Each row is a point. Each copy is the shape, with its points in the same order, turned, moved and blurred by noise. Some copies are also mirrored. Which?

Shape:
[[-0.22  0.08  0.22]
 [-0.15  0.39 -0.04]
 [-0.33  0.52  0.44]
 [ 0.32 -0.26 -0.16]
 [ 0.14  0.10  0.02]
 [ 0.20  0.20  0.02]
 [ 0.26 -0.41 -0.47]]
Copy 1:
[[-0.19 -0.27 -0.26]
 [-0.05  0.07 -0.49]
 [-0.56 -0.11 -0.54]
 [ 0.26  0.00  0.22]
 [-0.03  0.05 -0.05]
 [-0.09  0.15 -0.08]
 [ 0.65 -0.16  0.14]]
Copy 1 is: only turned
Copy 2 (7 x 3):
[[-0.09 -0.21  0.21]
 [-0.17  0.19  0.32]
 [-0.21 -0.18  0.72]
 [ 0.35  0.14 -0.28]
 [ 0.16  0.10  0.11]
 [ 0.21  0.17  0.19]
 [ 0.21  0.26 -0.60]]
Copy 2 is: only turned
Copy 3 (7 x 3):
[[-0.12 -0.01  0.19]
 [-0.22  0.44  0.13]
 [-0.28  0.20  0.61]
 [ 0.31  0.10 -0.37]
 [ 0.08  0.22  0.00]
 [ 0.20  0.26  0.03]
 [ 0.15  0.14 -0.72]]
Copy 3 is: only turned
Copy 4 (7 x 3):
[[ 0.04  0.29 -0.20]
 [-0.23  0.39  0.09]
 [ 0.13  0.79 -0.09]
 [-0.02 -0.38  0.10]
 [-0.02  0.08  0.14]
 [ 0.03  0.14  0.29]
 [-0.31 -0.58  0.09]]
Copy 4 is: mirrored

Shape, 7 rows:
[[-0.59 -0.05  0.26  0.08]
 [ 0.25 -0.07 -0.41  0.05]
 [ 0.56  0.60 -0.26  0.08]
 [-0.24 -0.27  0.17 -0.28]
 [ 0.03 -0.13  0.04 -0.03]
 [ 0.04 -0.48  0.23 -0.09]
 [ 0.01  0.28  0.00  0.36]]
Copy 1 (7 x 4):
[[-0.57  0.07  0.11  0.24]
 [ 0.18 -0.15 -0.08 -0.44]
 [ 0.56  0.50 -0.18 -0.41]
 [-0.25 -0.15  0.45  0.11]
 [ 0.03 -0.15  0.11 -0.01]
 [ 0.01 -0.39  0.24  0.25]
 [-0.03  0.29 -0.32 -0.05]]
Copy 1 is: only turned
Copy 2:
[[-0.32  0.23 -0.03  0.53]
 [ 0.29 -0.41 -0.28 -0.09]
 [ 0.39  0.01 -0.53 -0.63]
 [-0.34 -0.26  0.14  0.23]
 [ 0.01 -0.16  0.01  0.08]
 [-0.03 -0.31  0.38  0.22]
 [ 0.27  0.23 -0.33  0.00]]
Copy 2 is: only turned
Copy 3 (7 x 4):
[[-0.25  0.50  0.30  0.26]
 [ 0.06 -0.35 -0.25 -0.04]
 [ 0.34 -0.73  0.32 -0.10]
 [-0.06  0.45 -0.02 -0.14]
 [ 0.12  0.13  0.01 -0.02]
 [ 0.23  0.40 -0.22 -0.04]
 [ 0.13 -0.22  0.31  0.35]]
Copy 3 is: mirrored

Shape (11 x 6):
[[ 0.16 -0.16  0.44 -0.22 -0.24  0.07]
 [-0.10 -0.15 -0.36  0.10 -0.17 -0.11]
 [-0.27  0.46 -0.32  0.08  0.09  0.22]
 [-0.44 -0.23 -0.26 -0.59  0.03 -0.37]
 [ 0.08  0.20  0.38 -0.10  0.29  0.36]
 [-0.53 -0.11  0.44 -0.19 -0.02 -0.35]
 [ 0.02 -0.20 -0.03  0.07  0.24  0.10]
 [ 0.05  0.35 -0.32  0.15  0.37  0.41]
 [ 0.04  0.42 -0.01 -0.01  0.38  0.11]
 [-0.29  0.53  0.34 -0.34 -0.20  0.28]
 [ 0.25  0.10  0.04  0.21 -0.24 -0.27]]
Copy 1 (11 x 6):
[[ 0.06  0.08  0.59  0.03 -0.31  0.13]
 [ 0.17  0.08 -0.27  0.22 -0.16  0.10]
 [-0.26  0.55 -0.27  0.11  0.10 -0.25]
 [-0.28 -0.40 -0.14  0.46 -0.49 -0.26]
 [-0.33  0.27  0.51 -0.09  0.22 -0.05]
 [-0.29  0.06  0.41  0.74 -0.36  0.04]
 [-0.09 -0.02  0.07  0.13  0.19  0.18]
 [-0.22  0.39 -0.21 -0.16  0.44 -0.14]
 [-0.21  0.32  0.14  0.09  0.35 -0.33]
 [-0.40  0.61  0.41  0.06 -0.36 -0.31]
 [ 0.47  0.26  0.19  0.25 -0.03 -0.05]]
Copy 1 is: only turned
Copy 2:
[[ 0.36  0.04  0.45  0.05 -0.10 -0.18]
 [-0.25 -0.13 -0.15 -0.21 -0.14  0.03]
 [-0.33  0.32 -0.07 -0.12  0.35  0.39]
 [-0.32  0.23 -0.02 -0.58 -0.07 -0.56]
 [ 0.43  0.27  0.29 -0.13  0.46  0.16]
 [ 0.32  0.53 -0.04 -0.36 -0.35 -0.29]
 [ 0.21 -0.15 -0.06 -0.32  0.19  0.05]
 [-0.11  0.05 -0.08 -0.15  0.65  0.46]
 [ 0.07  0.30 -0.10 -0.03  0.53  0.15]
 [-0.02  0.73  0.46  0.01  0.15  0.10]
 [ 0.10 -0.07 -0.12  0.30 -0.14  0.00]]
Copy 2 is: mirrored
Copy 3, 11 rows:
[[ 0.43 -0.11  0.29 -0.07 -0.15 -0.07]
 [-0.19 -0.22 -0.17 -0.13  0.26 -0.22]
 [-0.20 -0.08 -0.47 -0.14  0.12  0.46]
 [ 0.23  0.04  0.02 -0.40  0.84 -0.06]
 [ 0.33 -0.19  0.07  0.21 -0.08  0.55]
 [ 0.20  0.52  0.29 -0.01  0.33  0.01]
 [ 0.01 -0.32  0.02  0.24  0.23  0.11]
 [-0.14 -0.46 -0.46  0.17  0.07  0.56]
 [ 0.20 -0.14 -0.40  0.20  0.10  0.49]
 [ 0.30  0.23 -0.07 -0.39 -0.19  0.55]
 [ 0.16 -0.04 -0.29  0.13 -0.13 -0.30]]
Copy 3 is: only turned
Copy 4, 11 rows:
[[-0.15 -0.26  0.62 -0.21  0.06 -0.02]
 [-0.16  0.07 -0.03  0.13 -0.33  0.12]
 [ 0.13  0.09 -0.48 -0.15  0.23  0.34]
 [-0.57 -0.50 -0.30 -0.13 -0.13 -0.31]
 [ 0.35 -0.25  0.22 -0.14  0.41  0.08]
 [-0.64 -0.13  0.09  0.07  0.47 -0.15]
 [ 0.14 -0.06  0.08  0.14  0.04 -0.01]
 [ 0.56  0.00 -0.36 -0.01  0.12  0.31]
 [ 0.36  0.11 -0.13 -0.18  0.34  0.01]
 [-0.15 -0.28  0.05 -0.47  0.61  0.39]
 [-0.17  0.42  0.32 -0.35 -0.03  0.03]]
Copy 4 is: only turned

Shape:
[[ 0.31 -0.16  0.11  0.54  0.08  0.40 -0.15  0.55]
 [-0.01 -0.79 -0.33 -0.24 -0.08  0.23  0.14  0.51]
 [ 0.37  0.30  0.18 -0.31 -0.32  0.12 -0.10 -0.08]
 [ 0.38 -0.33  0.08 -0.48  0.12  0.36  0.18  0.22]
 [-0.14  0.04  0.07 -0.17 -0.04  0.17  0.20  0.19]
 [-0.49 -0.02  0.48 -0.22  0.11  0.08 -0.21 -0.23]
 [ 0.12  0.12  0.47 -0.08  0.16 -0.18  0.13  0.37]
 [ 0.09  0.43 -0.04  0.40 -0.19  0.18  0.12 -0.18]
 [-0.12 -0.06  0.18  0.24 -0.04 -0.12 -0.05 -0.21]
 [-0.07  0.50 -0.22  0.08  0.21 -0.06 -0.06 -0.31]
 [-0.14 -0.15 -0.06 -0.18 -0.27  0.19  0.31 -0.66]]
Copy 1:
[[-0.18  0.29 -0.31  0.55 -0.37  0.13 -0.67  0.45]
 [ 0.14 -0.19 -0.27 -0.10 -0.57  0.74 -0.04  0.48]
 [ 0.52  0.28 -0.09  0.14 -0.22 -0.36  0.01 -0.05]
 [ 0.65  0.35 -0.35 -0.06 -0.28  0.49 -0.17  0.03]
 [ 0.15  0.24 -0.01  0.28 -0.04  0.24  0.17  0.05]
 [ 0.09 -0.06  0.49  0.21  0.11  0.35 -0.14 -0.38]
 [ 0.27  0.36  0.11  0.34  0.27  0.11 -0.34  0.36]
 [-0.23  0.18 -0.25  0.49 -0.03 -0.42  0.01 -0.17]
 [-0.06 -0.18 -0.02  0.19  0.13 -0.02 -0.22 -0.17]
 [-0.39  0.26 -0.03  0.01  0.14 -0.31  0.21 -0.22]
 [ 0.21 -0.33 -0.38  0.11 -0.06  0.10  0.31 -0.54]]
Copy 1 is: only turned
Copy 2 (11 x 8):
[[-0.09 -0.66  0.10 -0.12  0.14  0.78 -0.13 -0.11]
 [-0.05 -0.62  0.24 -0.13  0.61 -0.13 -0.19 -0.31]
 [-0.28  0.08 -0.34 -0.22 -0.28  0.27  0.12 -0.58]
 [-0.22 -0.22 -0.18  0.03  0.54  0.20  0.19 -0.74]
 [-0.16 -0.28 -0.02 -0.05  0.03  0.07  0.34 -0.17]
 [-0.06  0.16  0.53 -0.01 -0.19  0.04  0.40 -0.15]
 [ 0.34 -0.20 -0.17 -0.16 -0.05  0.38  0.50 -0.27]
 [-0.47 -0.16 -0.28  0.12 -0.51  0.37 -0.05  0.14]
 [ 0.05  0.03  0.08  0.11 -0.28  0.17 -0.05 -0.06]
 [-0.29  0.24 -0.35  0.06 -0.15  0.20  0.09  0.28]
 [-0.47  0.06  0.03  0.43 -0.30 -0.38 -0.05 -0.31]]
Copy 2 is: only turned

Shape, 13 rows:
[[ 0.24  0.04  0.05  0.38 -0.06 -0.29 -0.34 -0.40 -0.15]
 [-0.02 -0.20  0.25 -0.12 -0.05 -0.29  0.53  0.05  0.37]
 [-0.40  0.25  0.33  0.39  0.27  0.43  0.51  0.26  0.21]
 [ 0.28 -0.15 -0.16  0.10 -0.38  0.03 -0.13 -0.01 -0.20]
 [ 0.16  0.09 -0.08 -0.15 -0.28 -0.20 -0.15  0.39 -0.16]
 [-0.36 -0.12  0.22 -0.27  0.47 -0.14  0.27  0.20  0.32]
 [-0.36  0.34 -0.40 -0.16 -0.10  0.43  0.44  0.25 -0.34]
 [-0.53  0.38  0.00  0.19 -0.19  0.02 -0.14 -0.28 -0.03]
 [-0.24 -0.14  0.05  0.18  0.43  0.43 -0.35 -0.36 -0.26]
 [-0.12  0.43  0.37  0.07 -0.12  0.03  0.05 -0.14 -0.26]
 [-0.17  0.18  0.12  0.38  0.40  0.01  0.40 -0.09  0.07]
 [ 0.13  0.23 -0.19 -0.32 -0.37 -0.17 -0.17 -0.47  0.20]
 [-0.20  0.29 -0.05 -0.41  0.32  0.29 -0.30  0.14  0.21]]
Copy 1, 13 rows:
[[ 0.53  0.30 -0.06 -0.21  0.03  0.18 -0.17 -0.06 -0.32]
 [ 0.02  0.02 -0.37  0.44 -0.24 -0.38  0.22  0.42 -0.32]
 [-0.18  0.05  0.08  0.63 -0.38 -0.22 -0.67  0.70 -0.11]
 [ 0.22 -0.06  0.01  0.16  0.01  0.27  0.09 -0.23 -0.05]
 [-0.11 -0.34  0.00 -0.07 -0.12 -0.05  0.04 -0.22 -0.22]
 [-0.33  0.17 -0.03  0.27 -0.05 -0.72 -0.03  0.49 -0.27]
 [-0.82 -0.04  0.06  0.33 -0.22  0.36 -0.28  0.20  0.02]
 [-0.07  0.20  0.32 -0.16 -0.31  0.32 -0.18  0.48 -0.34]
 [ 0.04  0.56  0.49  0.12  0.39  0.06 -0.42  0.28 -0.08]
 [ 0.00 -0.06  0.03  0.09 -0.04  0.24 -0.37  0.33 -0.59]
 [-0.03  0.39 -0.23  0.30 -0.26 -0.16 -0.53  0.48 -0.17]
 [ 0.01  0.33  0.14  0.01 -0.28  0.23  0.40 -0.15 -0.62]
 [-0.45  0.24  0.56  0.14 -0.09 -0.35 -0.20  0.00 -0.42]]
Copy 1 is: mirrored
Copy 2:
[[ 0.38 -0.10  0.25 -0.05  0.00 -0.05 -0.16 -0.02 -0.59]
 [-0.38  0.39  0.50  0.26 -0.23  0.02  0.18  0.06  0.10]
 [-0.65  0.59 -0.11 -0.12  0.22  0.36  0.03 -0.50 -0.07]
 [ 0.20 -0.23 -0.01 -0.02 -0.28 -0.21 -0.04 -0.11 -0.05]
 [ 0.06 -0.32 -0.06  0.27 -0.02  0.02  0.27  0.05  0.09]
 [-0.43  0.65  0.14  0.35  0.33  0.07  0.07  0.21  0.13]
 [-0.73 -0.08 -0.67  0.08 -0.12 -0.11 -0.08 -0.11  0.03]
 [-0.28  0.10 -0.22 -0.34  0.07  0.08  0.09  0.22 -0.55]
 [ 0.10  0.37 -0.23 -0.29  0.48 -0.32 -0.46 -0.05 -0.23]
 [-0.42 -0.19  0.13 -0.22  0.26  0.08 -0.04 -0.07 -0.34]
 [-0.39  0.50  0.06  0.15  0.12  0.15 -0.18 -0.32 -0.40]
 [-0.04 -0.22  0.17 -0.10 -0.32  0.08 -0.26  0.61 -0.20]
 [-0.16  0.14 -0.34  0.05  0.42  0.29 -0.24  0.42  0.23]]
Copy 2 is: mirrored

Shape, 15 rows:
[[ 0.46  0.12 -0.04 -0.64 -0.04  0.52  0.33  0.05  0.14  0.01  0.21]
 [ 0.28  0.16  0.07 -0.08  0.28  0.41  0.02 -0.07  0.46 -0.40  0.10]
 [ 0.20  0.39  0.24  0.02 -0.15  0.29 -0.43  0.32  0.06  0.17 -0.23]
 [ 0.27  0.04 -0.23  0.18  0.15  0.01  0.04 -0.03  0.05  0.56 -0.30]
 [ 0.26  0.27 -0.05  0.09  0.14  0.07  0.44  0.23  0.14  0.12  0.01]
 [-0.27 -0.45  0.05 -0.01 -0.41 -0.65 -0.19  0.73 -0.12 -0.56 -0.16]
 [ 0.30  0.31  0.36  0.25 -0.12 -0.10  0.20 -0.27 -0.25  0.29 -0.53]
 [ 0.26  0.24  0.17  0.10  0.26 -0.04 -0.11  0.29 -0.31 -0.02 -0.36]
 [ 0.61  0.30 -0.31 -0.10 -0.23  0.19  0.04  0.02  0.14 -0.23  0.02]
 [ 0.06 -0.41 -0.08 -0.23 -0.20 -0.61 -0.38  0.25 -0.51 -0.51  0.07]
 [-0.11 -0.58  0.16 -0.34 -0.17 -0.89 -0.38  0.49 -0.01 -0.44 -0.20]
 [ 0.13  0.01  0.21  0.36 -0.15  0.12  0.01 -0.08 -0.08  0.26 -0.04]
 [-0.30  0.17 -0.27 -0.23  0.06  0.48  0.05  0.15  0.10 -0.14 -0.11]
 [ 0.16  0.44 -0.16 -0.38 -0.10 -0.17  0.09 -0.14  0.15 -0.05  0.15]
 [ 0.06  0.20  0.12  0.03  0.10 -0.01 -0.07  0.23 -0.02  0.05  0.26]]
Copy 1:
[[ 0.17  0.12 -0.51  0.28  0.33  0.21 -0.39 -0.31 -0.38 -0.01  0.31]
 [ 0.51  0.26 -0.21  0.35  0.03 -0.23 -0.11 -0.49 -0.29 -0.14 -0.21]
 [-0.17  0.16 -0.15  0.20 -0.06  0.22 -0.46 -0.35  0.33 -0.20 -0.42]
 [-0.43 -0.33 -0.45  0.36 -0.17 -0.11 -0.01 -0.17  0.02  0.20 -0.25]
 [-0.09 -0.12 -0.20  0.12 -0.17  0.09 -0.06 -0.42 -0.40  0.17 -0.09]
 [-0.20  0.80 -0.25 -0.61 -0.55 -0.02  0.31  0.15  0.40  0.21 -0.01]
 [-0.14 -0.59 -0.12  0.14 -0.30  0.35  0.12 -0.27  0.18 -0.31 -0.24]
 [ 0.01 -0.21 -0.33 -0.20 -0.24  0.23 -0.15 -0.30  0.22  0.17 -0.42]
 [ 0.25  0.22 -0.35  0.54 -0.34  0.32 -0.28 -0.09 -0.30  0.03 -0.03]
 [ 0.26  0.35 -0.39 -0.40 -0.44  0.01  0.02  0.53  0.55  0.35  0.11]
 [-0.04  0.65 -0.45 -0.59 -0.54 -0.28  0.29  0.07  0.78  0.23  0.35]
 [-0.27 -0.26 -0.09  0.12 -0.14 -0.06 -0.05 -0.02 -0.03 -0.26 -0.24]
 [-0.03  0.39 -0.09  0.29  0.45  0.00  0.07 -0.25 -0.03  0.24 -0.27]
 [ 0.18  0.10  0.09  0.43 -0.07  0.18 -0.13 -0.26  0.07  0.27  0.34]
 [-0.01  0.08 -0.02 -0.08 -0.14 -0.12 -0.32 -0.21 -0.05  0.18 -0.10]]
Copy 1 is: mirrored
Copy 2:
[[ 0.03 -0.06 -0.48  0.16 -0.11  0.25  0.47  0.50  0.61  0.29  0.19]
 [ 0.04 -0.16 -0.18  0.00 -0.15  0.57  0.49 -0.11  0.60 -0.15 -0.13]
 [-0.08 -0.23  0.30 -0.31  0.24  0.30 -0.13  0.41  0.52 -0.29  0.03]
 [-0.20 -0.20  0.33  0.35 -0.12 -0.19 -0.18  0.09  0.49  0.08 -0.04]
 [-0.27 -0.04  0.06  0.30 -0.01  0.22  0.21  0.22  0.20  0.14 -0.24]
 [ 0.03  0.35  0.15 -0.49  0.75 -0.07  0.22 -0.35 -0.56 -0.09  0.29]
 [-0.15 -0.74  0.43  0.16  0.15 -0.33  0.19  0.36  0.21 -0.12 -0.29]
 [-0.50 -0.35  0.24 -0.22  0.36  0.08  0.06  0.07  0.32  0.00 -0.07]
 [-0.18 -0.28 -0.06  0.19 -0.16  0.36  0.33  0.24  0.25 -0.14  0.46]
 [-0.01 -0.26 -0.13 -0.52  0.52 -0.12  0.05 -0.41 -0.39  0.26  0.52]
 [ 0.28  0.13  0.39 -0.50  0.81 -0.13  0.33 -0.57 -0.27  0.26  0.44]
 [ 0.05 -0.37  0.02  0.16  0.11 -0.07 -0.12  0.20  0.23 -0.19 -0.24]
 [-0.12  0.23 -0.16 -0.41 -0.34  0.10  0.18  0.15  0.37 -0.12 -0.12]
 [ 0.05 -0.21  0.16 -0.04 -0.27  0.36  0.31  0.25  0.06  0.37  0.17]
 [-0.04 -0.17  0.04 -0.08  0.13  0.34 -0.06  0.09  0.16  0.11 -0.16]]
Copy 2 is: mirrored
Copy 3:
[[ 0.31 -0.18  0.24 -0.39  0.64  0.24  0.09 -0.27 -0.05  0.37  0.10]
 [ 0.12  0.02  0.16 -0.09  0.27  0.18  0.11 -0.13 -0.33  0.39  0.78]
 [ 0.05  0.20 -0.25  0.05 -0.09  0.43 -0.22 -0.51  0.24  0.30  0.29]
 [-0.19 -0.19 -0.28  0.25  0.14  0.27  0.05 -0.03  0.13 -0.32  0.07]
 [ 0.15 -0.01 -0.19  0.07  0.27  0.24  0.33  0.17 -0.01  0.31  0.09]
 [ 0.73  0.36  0.30  0.18 -0.88 -0.27 -0.31 -0.03 -0.15  0.05 -0.25]
 [-0.30  0.33 -0.10  0.25  0.15 -0.06  0.17 -0.04  0.66 -0.06  0.14]
 [ 0.14  0.07 -0.14  0.47 -0.04  0.13 -0.31 -0.02  0.38  0.31  0.21]
 [ 0.39 -0.27  0.08 -0.20  0.08  0.24  0.29 -0.21  0.28  0.17  0.53]
 [ 0.76  0.01  0.20 -0.04 -0.49 -0.57 -0.58  0.05  0.14 -0.11  0.07]
 [ 0.84  0.44  0.35  0.20 -0.55 -0.24 -0.62  0.06 -0.16 -0.27 -0.08]
 [-0.17  0.08 -0.29  0.07 -0.02 -0.18  0.12 -0.31  0.10  0.03  0.10]
 [-0.18 -0.21  0.22 -0.32 -0.08  0.40 -0.10 -0.04 -0.23  0.40  0.18]
 [ 0.26  0.10 -0.01 -0.54  0.20  0.28  0.04  0.18  0.19  0.01  0.34]
 [ 0.22  0.09 -0.33 -0.11  0.06  0.03 -0.14  0.03 -0.10  0.27  0.18]]
Copy 3 is: mirrored
